Every row gives one point. Each copy is the shape, with its points in the same order, turned, moved and blurred by noise. Some copies are also mirrored. Which?

Shape (7 x 3)
[[ 10   6  22]
 [ 12  -1  21]
 [ -4 -16   5]
 [ 24  38  -8]
 [ -8   9  24]
 [  8 -21 -13]
 [-21 -49 -28]]
Copy 1 (7 x 3)
[[ 16  24   0]
 [ 18  17   1]
 [  3  -2  -8]
 [ 20  49 -40]
 [ -1  25   4]
 [ 13 -10 -25]
 [-14 -48 -27]]
Copy 1 is: only turned
Copy 2 (7 x 3)
[[ 10   7  22]
 [ 13   0  23]
 [  3  -7   5]
 [ 28  46  -2]
 [-10  15  25]
 [ 11 -12 -15]
 [ -6 -38 -43]]
Copy 2 is: only turned
Copy 3 (7 x 3)
[[ 18   0 -17]
 [ 19  -6 -11]
 [ -2 -18  -8]
 [ 13  40   4]
 [  8   0 -30]
 [ -5 -18  15]
 [-40 -46  13]]
Copy 3 is: mirrored
Copy 4 (7 x 3)
[[ 19   6  32]
 [ 20  -2  31]
 [ 10 -22  16]
 [ 28  38   3]
 [  0   7  31]
 [ 18 -22  -7]
 [  0 -60 -19]]
Copy 4 is: only turned

Shape (8 x 3)
[[ -9  11  -9]
 [-11 -14   9]
 [-15 -48  -8]
 [ 13  32   9]
 [-20   1 -11]
 [ 17  -7  11]
 [ 30  24 -27]
 [-31  31  -7]]
Copy 1 (8 x 3)
[[ -8  -4 -17]
 [-10 -21   9]
 [-10 -60   6]
 [ 12  22  -8]
 [-19 -15 -16]
 [ 18 -11   8]
 [ 31   3 -39]
 [-30  13 -25]]
Copy 1 is: only turned
Copy 2 (8 x 3)
[[ -6 -16   9]
 [ -6  16   2]
 [-18  23 -32]
 [ 27 -18  29]
 [-15  -9   4]
 [ 23   9  -2]
 [ 29 -42  -6]
 [-22 -26  32]]
Copy 2 is: mirrored
Copy 3 (8 x 3)
[[-12   7  12]
 [ -8  -2 -17]
 [-27 -33 -30]
 [ 19  19  21]
 [-23   2   4]
 [ 17 -10  -7]
 [ 15 -12  44]
 [-28  31  19]]
Copy 3 is: mirrored
Copy 4 (8 x 3)
[[-12  18 -11]
 [-16  -9   0]
 [ -7 -35 -24]
 [  0  40  12]
 [-21  10 -19]
 [ 16   2   9]
 [ 26  47 -21]
 [-40  33 -10]]
Copy 4 is: only turned

Shape (7 x 4)
[[  1  -1   9   0]
 [-16  -7  -1  14]
 [  1  -9  27 -29]
 [-26 -19 -35 -40]
 [-23  26 -26  16]
 [-16   9 -26 -19]
 [ 19 -12  18   0]]
Copy 1 (7 x 4)
[[  6  -5   8  12]
 [ -9  16  17  12]
 [  1 -33   6  -5]
 [-45   1 -31  -5]
 [-17  24  -8  48]
 [-25   3 -27  20]
 [ 21  -2  10  -8]]
Copy 1 is: mirrored
Copy 2 (7 x 4)
[[-10  -8   9  -7]
 [-12 -13 -12  -3]
 [-27  -4  32 -23]
 [-60  -4  16  36]
 [ -6  15 -28  24]
 [-28  11   3  26]
 [  1 -21  24 -15]]
Copy 2 is: mirrored
Copy 3 (7 x 4)
[[ -9   4   7   0]
 [-26  15   0  13]
 [-13 -19  20 -24]
 [-36   0 -42 -36]
 [-16  49 -11   4]
 [-16  24 -23 -24]
 [  5 -16  13   5]]
Copy 3 is: only turned
Copy 4 (7 x 4)
[[  0  -7  -6  -6]
 [  7  -6  10  10]
 [-19 -24  -8 -32]
 [ 44 -35  20 -35]
 [ 32  27  20  -4]
 [ 34  -1  11 -29]
 [ -8 -15 -27  -3]]
Copy 4 is: mirrored

Shape (7 x 4)
[[  7 -33 -14  44]
 [ 19 -11 -10 -17]
 [-21   5  21  17]
 [ 23 -11   5  50]
 [ 33  28  35 -16]
 [ 23  28 -40   9]
 [-15 -34   4  -9]]
Copy 1 (7 x 4)
[[-16 -32 -11  37]
 [ 19  -1 -15 -12]
 [-38  18  -5   3]
 [ -8 -11   9  46]
 [ 17  45  22  -9]
 [ 24  22 -44  25]
 [-23 -21 -13 -23]]
Copy 1 is: only turned
Copy 2 (7 x 4)
[[-17 -46  -9  16]
 [ 23 -14   5 -21]
 [-29   7  21   5]
 [ -8 -34   6  37]
 [ 32  21  44   2]
 [ 31   6 -34  15]
 [-18 -23  13 -31]]
Copy 2 is: only turned
Copy 3 (7 x 4)
[[  0 -60 -14  21]
 [ 23 -20  14 -15]
 [-20 -19  23  22]
 [ 22 -47   2  40]
 [ 33   4  58  18]
 [ 37  15 -24  17]
 [-13 -39  15 -16]]
Copy 3 is: only turned
Copy 4 (7 x 4)
[[ 26 -25   7  45]
 [  5  -5   3 -11]
 [-27  -1 -19  36]
 [ 29  10  -7  47]
 [ -8  38 -31 -11]
 [  3  24  47  12]
 [-14 -41 -10  10]]
Copy 4 is: mirrored

Shape (10 x 6)
[[  1  -4  31   3  -3   2]
 [-22  19 -20  -8  30  24]
 [ 21  21   0   6  22 -28]
 [  6  -2 -27  24 -20   3]
 [ -6 -20  -2 -32  -9  21]
 [ 30   2   0  -5  12  12]
 [ 15  -4   7 -34  37 -10]
 [ -1  37  27 -14  19 -18]
 [-21 -16 -12   9  19 -28]
 [ 11  11 -18  21  -1  -2]]
Copy 1 (10 x 6)
[[ 13  18  -4  15 -12   2]
 [ 13 -11  -5 -21  42   6]
 [ 14 -22 -19  -1   0 -35]
 [  2 -22 -19 -27 -23  22]
 [ -5  22  27 -26   1  10]
 [ 27  -4   4 -21 -13 -15]
 [  9  -4  24  -7   9 -42]
 [  5  17 -23  12  21 -40]
 [-22 -33   5  15   6   4]
 [ 10 -23 -26 -17  -7   3]]
Copy 1 is: only turned
Copy 2 (10 x 6)
[[-20  35  13  -6   3 -10]
 [-29  -9  -6  46   8  10]
 [-12  15 -41  -8  18  10]
 [ 24   1  -1   8 -15  10]
 [-37   2  23   4 -30   8]
 [-21  27 -23   7 -23   4]
 [-60   5 -27 -13  -4   0]
 [-37  31 -13  -1  38  16]
 [ -9 -21  -8 -11  16 -21]
 [ 11   7 -16   8  -5   7]]
Copy 2 is: mirrored
Copy 3 (10 x 6)
[[ -7 -22  16 -10  10  21]
 [  0  32  -4 -24  37  -6]
 [ 20 -17  40 -11  29 -19]
 [-28 -10  14  12   1 -36]
 [ -2  12 -14  -1 -21  12]
 [ 21 -16   2  11  14 -12]
 [ 47  -6  13 -25   7   1]
 [ 12   0  42 -17  28  20]
 [-12 -12  22 -44   2 -25]
 [-12 -15  18   6  24 -33]]
Copy 3 is: only turned
Copy 4 (10 x 6)
[[ -2 -26   3  -5 -17  -2]
 [-25  -6 -24  -3  41 -10]
 [  4  -3  17  -5  19 -47]
 [ 11  29   6  22  16   8]
 [ -8   4 -45  -2 -17   3]
 [ 21 -12 -15  -6  19 -15]
 [  1 -24 -34  -5   2 -50]
 [-18 -18  11 -30   7 -40]
 [-21  -2  -3  40   8 -29]
 [  9  16   8   5  26 -10]]
Copy 4 is: only turned
